Each row of a before or after table is a point. The points were changed in one or more steps. Then noise was added and the rows were shuffled. The steps act on columns, c1 being the first. What was done? A step turns or swaps two columns, mirrors them in a line or flattens them onto one, adds a multiple of one to another, or multiplies or shifts one. Angles are multiples of 10 degrees, from the lower column toward the higher: turns from -170 to 170, lines from 10 to 170 but not 90. Use the fewest steps. Two steps may share a column if one is a turn and the other turns, adds or multiplies; they go together, in the order done. Otherwise the lowest column goes first.

Before (12 x 3)
[[ 3.9 -2.6 -1.0]
 [-0.4 -3.2  2.0]
 [-1.4 -0.9  2.0]
 [-8.7 -1.2 -1.2]
 [-0.9 -0.9  2.0]
 [ 2.0 -1.9 -1.3]
 [ 3.7 -3.1  0.9]
 [-0.7 -0.2 -6.9]
 [ 3.9  1.2 -0.7]
 [ 2.9 -1.3  1.4]
 [ 3.9  8.5  1.4]
 [-0.1  3.0  0.9]]
After (12 x 3)
[[ 4.1 -6.3 -1.0]
 [ 3.9 -7.6  0.9]
 [ 3.8 21.2  1.3]
 [-1.4 -2.5  2.1]
 [-9.0 -3.2 -1.4]
 [-0.1  7.8  1.0]
 [ 2.9 -3.1  1.3]
 [-0.5 -8.0  2.1]
 [-1.1 -2.1  2.0]
 [ 3.9  3.3 -0.7]
 [ 2.2 -4.7 -1.2]
 [-0.6 -0.5 -7.1]]
Steps: multiply c2 by 2.5

Before (13 x 6)
[[ 3.5  4.3 -1.6 -3.7  4.5 -5.5]
 [-5.5  2.5  1.8 -6.8 -0.8 -0.4]
 [-2.9 -5.1 -1.0  4.4 -0.1  2.4]
 [-3.8  0.1  3.6  0.8  1.4 -6.0]
 [-2.2 -7.8  7.0  3.5  1.7  4.5]
 [ 4.9  1.3  2.0 -0.1  1.8 -4.2]
 [-5.3 -2.7  0.2 -4.2 -2.1  0.1]
 [ 2.7  1.2 10.6  8.8  1.3  1.6]
 [ 4.0  4.4 -3.7 -0.6  5.6 -4.2]
 [-6.5  1.0  3.8 -1.0  2.1 -4.0]
 [-2.2 -4.3  0.7  7.2  0.4  3.6]
 [ 1.9 -4.6  1.3  7.6 -4.0  0.9]
 [ 5.1  2.8  9.0 11.2  1.4  3.8]]
After (13 x 6)
[[  8.7   2.2   6.9   1.5  -0.8  -1.2]
 [ -6.5  -4.1   6.3  -4.8  -4.2   2.3]
 [  6.8  -2.2   4.9  -0.1  -2.1   1.4]
 [ -7.6  -0.2  15.6  -4.9   1.3  -1.9]
 [ -0.3   6.8   3.4   4.9   4.3   1.3]
 [ -0.5  -9.0  12.3  -4.1   1.9   1.6]
 [ -0.6  -5.3   4.0  -5.3   0.1   1.3]
 [  5.3   3.3   8.8  -3.4   1.9   2.5]
 [-11.1  -0.4  14.1  -5.3   1.4  -4.6]
 [ -2.5   6.2   1.3   3.1   5.5   0.4]
 [ -2.7  -5.7   5.8  -7.0   0.2   0.1]
 [  2.6   4.0   8.7  -3.0   1.5   4.5]
 [ -3.5   3.7   7.1   3.1   1.8   2.1]]
Steps: turn c1 and c4 by 140 degrees; mirror c2 and c6 in the line at 160 degrees; shift c3 by 5.0

Before (11 x 9)
[[  3.6  -3.3   2.5   4.2   0.0   7.3  -5.9  -0.3  -3.7]
 [ -7.2   0.3  -1.8   4.7   0.3   1.3  -2.6   1.7   2.2]
 [  2.0   1.7   1.3   3.7  -3.2   4.9   4.1   2.4   5.5]
 [ -1.4  -3.5   2.7   4.6  -2.9   1.4  -2.9  -1.6   3.7]
 [  4.3   2.9   1.5  -3.9  12.2   0.4   0.0  -6.7   2.2]
 [  1.8  -3.6  -6.6   2.8  -4.6   2.5  -4.7   1.4   9.3]
 [  3.0  -0.4  -3.1   4.8  -1.8   1.4  -5.4  -2.7  -4.5]
 [  2.7   8.0   4.5   3.3  -0.5   1.6  -4.5  -0.2  -1.2]
 [  1.9   1.1  -7.0   2.7  -6.1   6.7  -4.0  -7.8   0.5]
 [ -3.9  -1.0   1.9  -4.6   1.0   2.5  -2.2  -2.5  -5.6]
 [-11.3   1.2  -6.7  -6.4   1.9   5.6  -4.5  -8.3   0.5]]
After (11 x 9)
[[ -3.1   9.0   4.8  -4.2  -8.4  -4.9   1.8   3.8   0.6]
 [  0.5  -3.8  -1.3   3.5  -6.6  -1.1   5.3  -1.0  -5.4]
 [  0.9   0.6  -4.7   4.2   2.9  -5.3   7.1  -5.1  -4.4]
 [  1.5  -0.7  -8.1   5.0   1.7  -2.7   6.6  -0.2   0.5]
 [ 12.0   0.5   2.8  -5.9  -2.4 -10.2  -4.2   1.2   7.4]
 [  7.4   0.6  -1.6   4.5  -0.5  -0.3  -2.3  -2.0   1.0]
 [  1.8  -2.7   4.3   2.5   5.6  -0.6   4.6  -3.2   8.2]
 [  4.7   1.9  -1.7  -4.4   0.1  -4.0  -1.5   0.0  -2.8]
 [ -4.0  -2.9   3.6   3.8  -0.1  -1.1  -1.7  -5.7   0.1]
 [  0.9  -5.7  -3.8   3.1   1.6 -10.3   4.3  -0.3   6.6]
 [  2.3  -0.4   1.9   4.2   4.4  -1.9   2.2  -0.4  -2.4]]
Steps: turn c1 and c7 by 140 degrees; turn c2 and c5 by -120 degrees; add -0.7 times c4 to c9; turn c3 and c9 by -70 degrees; turn c6 and c8 by -130 degrees
